Every row gives one point. Each copy is the shape, with its points in the same order, turned, moved and blurred by noise. Say if it was mirrored as well.

Shape (8 x 3):
[[-1.6 -4.7 -1.7]
 [-4.7  2.4  7.9]
 [-0.9  2.2  0.8]
 [ 1.4  1.5 -0.9]
 [-1.7 -2.8 -0.2]
 [ 5.4  4.8  1.9]
 [-1.0 -5.6 -1.5]
 [ 1.8 -5.1  0.4]]
Copy 1, 8 rows:
[[ 1.5  5.5  1.2]
 [-3.0 -5.5  5.4]
 [-0.9 -1.0 -1.1]
 [ 1.0  0.0 -2.8]
 [ 0.5  3.2  1.5]
 [ 3.1 -5.7 -4.6]
 [ 2.3  5.3  2.2]
 [ 4.7  2.9  1.2]]
Copy 1 is: mirrored
Copy 2:
[[ 1.9 -5.5 -1.6]
 [-5.9 -4.5  7.8]
 [-1.5 -0.5  2.2]
 [ 0.9  0.7  1.5]
 [ 0.6 -4.5 -0.1]
 [ 2.2  4.4  5.8]
 [ 2.9 -6.1 -1.4]
 [ 4.6 -5.1  1.1]]
Copy 2 is: only turned

Shape, 9 rows:
[[-0.6 -7.7  3.5 -2.3 -4.0 -1.4]
 [ 1.3  1.6  0.7 -4.7 -1.1  0.8]
 [-1.6  3.2  1.2 -2.5 -3.4  0.9]
 [-6.1 -5.8  2.8 -1.5  0.7  3.6]
 [ 4.0  2.8 -0.3  0.0 -0.4 -1.1]
 [ 1.1  4.5  1.1 -0.7  0.3 -1.2]
 [ 2.2  0.8 -2.4  3.1 -4.2  1.8]
 [-7.1 -8.5 -0.4 -5.4 -0.4 -0.7]
 [-2.1 -4.1  0.4 -3.9 -0.2  3.9]]
Copy 1:
[[-0.7 -9.8  2.7  0.8  0.8 -0.1]
 [-3.9  0.1  2.6 -0.3  1.5  3.0]
 [-5.1 -0.1  1.8  0.8 -2.5  1.7]
 [ 3.6 -5.9  3.2  1.6 -3.8  5.1]
 [-3.2  2.5  0.3  1.4  3.0 -1.3]
 [-2.7  3.4  2.4  1.7  0.8 -0.4]
 [-2.7 -0.2 -5.2  3.0  0.2 -0.8]
 [ 3.9 -8.8  4.0 -4.4 -2.7  3.2]
 [ 0.5 -4.6  1.5  0.3 -0.8  5.9]]
Copy 1 is: mirrored
Copy 2:
[[ -4.0 -10.8   2.5   1.1  -1.3  -0.1]
 [  0.6  -4.8   1.0  -5.8   1.0   1.9]
 [ -2.7  -3.3   0.2  -4.3  -2.9   3.8]
 [ -6.4  -5.9  -0.1   3.0   3.8   5.0]
 [  2.2  -0.5   2.8  -3.8  -2.0  -0.7]
 [ -1.1  -0.3   3.5  -4.5  -0.3   0.4]
 [  1.5  -0.9   0.6   0.2  -5.6   1.8]
 [ -9.5  -8.5  -4.9   1.7   3.7   1.6]
 [ -2.0  -7.2  -0.9   0.0   3.4   3.2]]
Copy 2 is: only turned
Copy 3 (9 x 6):
[[ -6.1  -4.6   1.3  -4.2  -6.8  -2.5]
 [ -0.5   0.9   2.8  -3.9  -2.0   3.3]
 [ -2.6   3.4   2.7  -0.9  -1.9   1.6]
 [ -9.8  -4.0  -0.4  -2.2   0.2   0.9]
 [  3.5   0.6   0.8  -1.9  -1.4   0.6]
 [  1.6   2.6   1.7  -2.4   0.6  -0.2]
 [  1.3   0.4  -1.5   2.7  -4.0   0.8]
 [-11.1  -2.7  -2.9  -7.2  -3.8   1.3]
 [ -6.0  -3.3   0.2  -2.9  -1.8   3.9]]
Copy 3 is: only turned

Shape (14 x 8):
[[-2.2  9.2 -3.4  2.7 -2.0 -5.8 -1.6  1.9]
 [-5.1 -5.6  2.0 -1.3  2.2 -1.7  0.5 -2.8]
 [ 1.0 -2.6  4.6  3.9  3.9  3.8  2.9 -2.8]
 [ 3.6  4.7 -2.1 -4.2 -3.0  1.6  1.3 -3.2]
 [ 2.5  2.4  0.1 -0.7  2.8  1.1  1.4  3.0]
 [ 2.3 -1.7  5.6 -3.2  2.0 -2.6  3.3 -1.0]
 [-1.5 -1.4  1.9  1.5 -4.0  2.7  6.1 -3.7]
 [-4.5  0.0  0.4  3.1  2.5  3.8  0.7  1.0]
 [-3.0  0.2 -5.3  2.8 -6.8 -6.0 -1.1  0.7]
 [ 4.8  4.4 -1.7  1.9 -3.5 -3.3 -2.4 -1.6]
 [-3.8  0.3  1.3 -0.1 -2.6 -4.3  1.8 -2.2]
 [-4.7  3.9  5.6  1.1  0.6  0.7  4.7  6.4]
 [ 3.9 -0.7  1.9  1.6  4.4  4.4 -3.9  0.8]
 [-2.3  1.8  2.4 -4.6 -6.4  5.8  0.3 -3.5]]
Copy 1, 14 rows:
[[-5.9  4.3 -3.6  4.5  4.3 -5.4  2.4  3.5]
 [-1.6 -4.2  5.4  0.7 -1.0 -1.0 -1.4 -6.0]
 [ 7.2 -0.1  3.7  5.6 -0.9  0.4 -0.1 -4.9]
 [ 3.2  4.3 -0.7 -4.0 -0.3 -2.1  2.8  3.4]
 [ 4.1 -0.2  1.6  2.7  3.6 -1.9 -0.1  3.3]
 [ 4.1 -0.2  6.5  0.8 -1.0 -6.5 -2.6 -0.6]
 [ 2.9  0.5  3.9  2.9 -6.3 -0.6  5.6 -1.9]
 [ 0.3 -1.3  2.8  6.0  2.0  3.4  1.1 -1.5]
 [-6.7 -3.3 -5.3  2.8 -3.4 -4.7  3.1  0.9]
 [ 1.1  2.9 -5.9  1.3 -0.8 -5.4 -0.1  2.2]
 [-3.4  0.4  2.3  2.0 -2.5 -5.3  1.3 -2.3]
 [-1.0  0.7  8.3  9.0  1.2 -1.6  1.0  4.8]
 [ 6.6 -0.4 -0.5  2.9  2.8  1.9 -5.0  0.3]
 [ 0.1  3.8  3.6 -3.1 -6.1  3.4  2.1  2.1]]
Copy 1 is: only turned
Copy 2, 14 rows:
[[-0.1  9.4  0.6  1.4 -5.8 -0.4  1.9  5.1]
 [-3.6  0.0 -1.2 -3.9  2.9 -3.2  5.9 -3.4]
 [-0.8 -2.7  1.7  0.7  6.0  4.5  3.8 -2.9]
 [ 6.2  1.3 -0.7 -2.4 -3.9  1.9 -1.9 -1.6]
 [ 2.5 -1.1 -0.9 -0.1 -0.5  1.6  2.1  4.6]
 [ 4.9 -2.4  2.4 -0.8  2.8 -3.0  5.0 -1.2]
 [ 0.4 -1.6  0.7  0.5 -2.2  3.9  5.5 -7.2]
 [-4.6  0.0 -0.2 -1.8  0.5  4.7  4.7  1.0]
 [-4.1  5.3 -1.6  2.7 -8.1 -3.9  1.2 -1.2]
 [ 2.2  4.0  2.2  3.0 -3.5 -0.9 -3.5  0.7]
 [-0.5  3.8  1.7 -0.9 -2.2 -2.3  5.6 -3.0]
 [-0.1 -1.1  3.2 -1.0 -3.1  2.9 11.0  4.9]
 [-1.5 -3.9  1.5 -1.0  4.1  2.5 -2.1  3.3]
 [ 1.3 -1.8  3.5 -7.4 -6.4  2.3  0.9 -5.2]]
Copy 2 is: only turned

Shape (14 x 11):
[[-0.8  5.5 -0.7 -2.4 -0.3  0.8 -3.9 -1.2  5.4 -6.1 -4.0]
 [-1.2  2.6 -1.2  6.1  3.9 -1.0  2.6  6.9  2.4  3.5 -3.2]
 [-0.4 -1.2 -1.1  1.6 -1.0 -0.3  1.8 -0.2 -0.5 -3.7 -4.0]
 [ 3.8 -2.7 -4.8 -1.0 -3.6 -2.8  2.3  2.1 -1.8  4.5 -0.8]
 [ 4.5 -3.8  0.2 -2.3  6.9 -1.3 -2.9  0.1 -0.9 -4.0  1.7]
 [ 3.0  3.8  3.4 -0.4  6.4 -3.1  1.2 -3.1 -1.7 -0.5 -3.9]
 [ 0.8 -7.4 -0.8  5.2 -1.1 -3.0  5.7 -0.3  3.4  0.9  0.8]
 [-1.7  1.9 -0.9  3.1 -0.2 -6.4  6.3  5.2  4.7 -3.7 -0.3]
 [-1.2 -0.4  3.8  0.2  2.5 -2.6 -3.7 -3.0 -2.5 -1.3 -3.1]
 [ 1.9 -1.5  6.8  4.9 -1.2 -2.2  3.6 -0.4 -1.8 -4.2 -0.5]
 [ 2.5  4.7 -1.6  2.1 -1.2 -6.2 -2.5 -0.5 -0.9 -1.3 -2.5]
 [ 3.4  7.2 -3.9  3.0 -4.2  2.3 -6.6 -1.9  0.1  1.4  2.1]
 [ 1.2  0.4  4.1 -7.6 -2.6 -6.4 -0.4 -0.1  2.5 -2.9 -4.7]
 [-1.9  9.6  0.9  2.3 -5.4 -2.1 -1.4 -4.6 -4.5 -0.5  3.3]]
Copy 1:
[[ 0.4  2.4 -2.1 -6.4  2.0 -9.2 -3.9  0.4 -4.5 -1.3 -2.1]
 [-3.5 -0.2  6.6  0.8  3.5 -5.2 -1.4  6.4 -0.3  3.1  5.8]
 [-0.7  2.7  0.4  1.1  1.9 -2.3 -1.4  1.3 -0.4  0.2 -2.7]
 [ 1.3 -1.9 -3.7  1.5  0.6  1.6 -1.5  6.8  3.4  4.6  0.9]
 [ 1.7 -6.8  0.4  0.8  0.3 -1.3 -3.0  3.4 -3.0 -6.9 -2.5]
 [ 3.1 -2.8  0.3  3.1  1.1 -4.0 -0.2 -1.2 -7.5 -0.5  3.1]
 [-2.1 -0.5  0.6  6.4  0.0 -3.9  3.2  5.2  6.5 -0.5 -1.6]
 [-2.5  4.5  2.8  1.2 -0.5 -6.5  3.6  9.7 -2.2  0.5  0.0]
 [-1.4 -4.3  0.2  1.3  0.1 -3.5 -1.9 -2.6 -5.1  1.1 -3.1]
 [-5.2  2.2 -0.3  6.7 -3.4 -2.6  0.1  0.4 -2.7 -2.4 -0.7]
 [-1.2 -0.9 -3.9  1.8  2.9 -5.1 -3.0  4.7 -6.0  3.8 -0.7]
 [-5.7 -2.4 -9.1 -3.5  6.1 -4.9 -6.1  2.5 -1.8  1.7  3.2]
 [ 4.4  0.5 -2.8 -1.9 -7.3 -5.5 -1.1  2.1 -4.6  2.7 -3.6]
 [-7.9  0.4 -9.2 -1.6  3.4 -2.5  1.6 -0.2 -7.6  4.3  1.3]]
Copy 1 is: only turned
Copy 2, 14 rows:
[[ 1.1  6.8  2.3 -1.7 -7.7  5.7  3.2  1.5  2.2  1.2 -1.7]
 [ 0.9 -1.2 -1.2  2.8  4.6  3.8 -1.6 -0.2  8.2  2.2 -1.3]
 [ 0.2  1.4 -0.5  1.0 -0.1  2.9  3.7 -0.2 -2.2  0.8 -3.1]
 [-2.5 -1.4 -7.0  3.1 -1.0 -4.0 -0.5  0.8 -0.6  2.0 -2.8]
 [ 2.9 -0.3  2.7 -6.6 -1.7 -2.1 -2.7  1.7 -1.9 -2.4 -4.1]
 [ 4.5  0.9  3.9 -3.8 -0.4 -2.5  3.3 -1.5  2.5  5.7 -4.9]
 [ 1.8 -5.4 -6.4  0.8  2.3  1.1  3.4 -3.8 -0.5 -4.0 -1.4]
 [-2.7  0.2 -2.4 -0.3  3.1  2.6  7.0  0.7  7.0 -3.7 -1.9]
 [ 0.6  0.9  4.5 -2.7 -2.0 -0.2  1.2 -4.7 -2.0  3.7 -1.8]
 [ 2.6 -1.5  3.7  1.3  2.4 -1.8  7.1 -2.4 -1.6 -1.9  1.0]
 [-1.7  3.8  1.9  2.3 -3.4 -2.4  2.2 -3.0  3.4  1.0 -4.8]
 [ 2.7  9.1 -1.5  5.4 -6.9 -1.9 -3.1 -3.1  2.4  0.7  0.6]
 [-4.5 -1.3  1.5 -4.4 -7.4 -0.9  7.3  1.9  0.3  3.3 -1.2]
 [-0.5 11.3  0.5  2.5 -1.9 -5.0  4.2 -6.7  1.4  3.0  2.2]]
Copy 2 is: only turned
Copy 3, 14 rows:
[[-4.0 -0.1 -2.2 -4.2 -1.0  1.0  0.2 -2.7  2.4 -6.9  0.8]
 [ 6.8  3.8  3.4  3.3 -1.4  3.1 -2.0 -0.6  5.7 -0.9  1.7]
 [ 2.0 -0.5 -2.3  1.6 -0.7  1.7 -0.4 -3.3  0.0 -3.3 -4.3]
 [ 2.4  3.7 -5.2  6.3 -0.9 -3.9 -1.0 -2.8  2.9  3.8 -3.8]
 [ 1.0 -1.9 -5.1 -0.3  8.3  0.0 -4.7  3.0 -0.7 -1.5 -1.6]
 [-0.8  4.3  1.5  0.2  5.4  2.1  2.0  1.8 -2.2 -0.8  1.6]
 [ 3.7 -3.3  2.3  9.5  0.4 -2.8 -3.9 -2.1  1.5 -2.6 -5.0]
 [ 6.9  0.1 -0.5  6.2 -2.2 -1.3  1.0 -1.7  2.4 -7.5  4.0]
 [-0.8 -1.1  0.4 -2.0  3.3  0.0 -1.1 -1.2 -4.1  1.2  0.1]
 [ 3.1 -0.3  2.7  2.2 -2.4 -2.8 -1.5  2.7 -5.1 -4.7 -3.4]
 [ 2.1  5.8 -1.8 -2.0  1.9 -3.9  0.6 -5.2  0.2 -3.5  1.6]
 [-4.5  7.5 -2.3 -2.6 -2.3 -4.0 -7.2 -5.9  3.0 -2.5  0.2]
 [-1.2 -4.0 -4.6 -0.8  0.0 -3.3  6.4  0.6 -0.1 -1.4  1.0]
 [-3.8  6.9 -1.2 -0.4 -4.0 -4.3 -2.9 -5.8 -7.2 -3.8  3.4]]
Copy 3 is: mirrored
Copy 4 (14 x 11):
[[ 3.8 -1.5  0.9 -4.5 -3.2 -5.3 -4.2  2.1  3.7 -4.1  1.4]
 [ 0.8  5.9  3.5 -0.3 -3.8 -2.4  2.6  4.8 -2.8  5.9 -3.4]
 [-2.3 -2.4 -1.5 -2.9 -4.3 -0.2 -0.2  0.9 -1.9  0.4 -0.6]
 [-1.2 -3.4 -4.8 -1.1  4.3  0.0  2.0  1.6 -3.1  5.6 -3.4]
 [ 1.6 -4.9  5.9 -1.4  1.4 -1.7 -3.3 -3.1 -6.1  2.1  2.9]
 [ 0.5  1.6  2.4  0.6 -1.4 -5.3 -2.5 -4.2 -5.8 -3.1 -3.6]
 [-2.2 -3.8 -2.3  4.1 -3.3 -0.1  6.8  1.7 -4.3  4.9  2.0]
 [ 2.9  3.0 -3.2 -0.6 -4.9 -3.4  2.5  6.6 -6.5  1.6  2.6]
 [-2.8 -0.8  1.8  2.2 -1.7 -1.4 -5.6 -3.1 -1.9 -1.4 -0.6]
 [-0.2 -1.3 -0.1  3.6 -5.2  3.5  0.6  0.7 -6.5 -3.4 -0.3]
 [ 4.1  0.7 -4.1 -0.2 -2.3 -2.6 -4.9 -0.5 -2.1  1.6 -2.7]
 [ 7.8  1.1 -1.6 -1.0  1.6  2.5 -3.0 -2.5  6.7  1.8 -3.1]
 [-1.3 -4.6 -3.0  0.3  1.9 -6.5 -5.7  4.5 -3.8 -5.5  0.0]
 [ 3.8  6.2 -7.1  1.1  0.0  3.3 -3.3 -3.5  1.7 -4.5 -0.7]]
Copy 4 is: mirrored
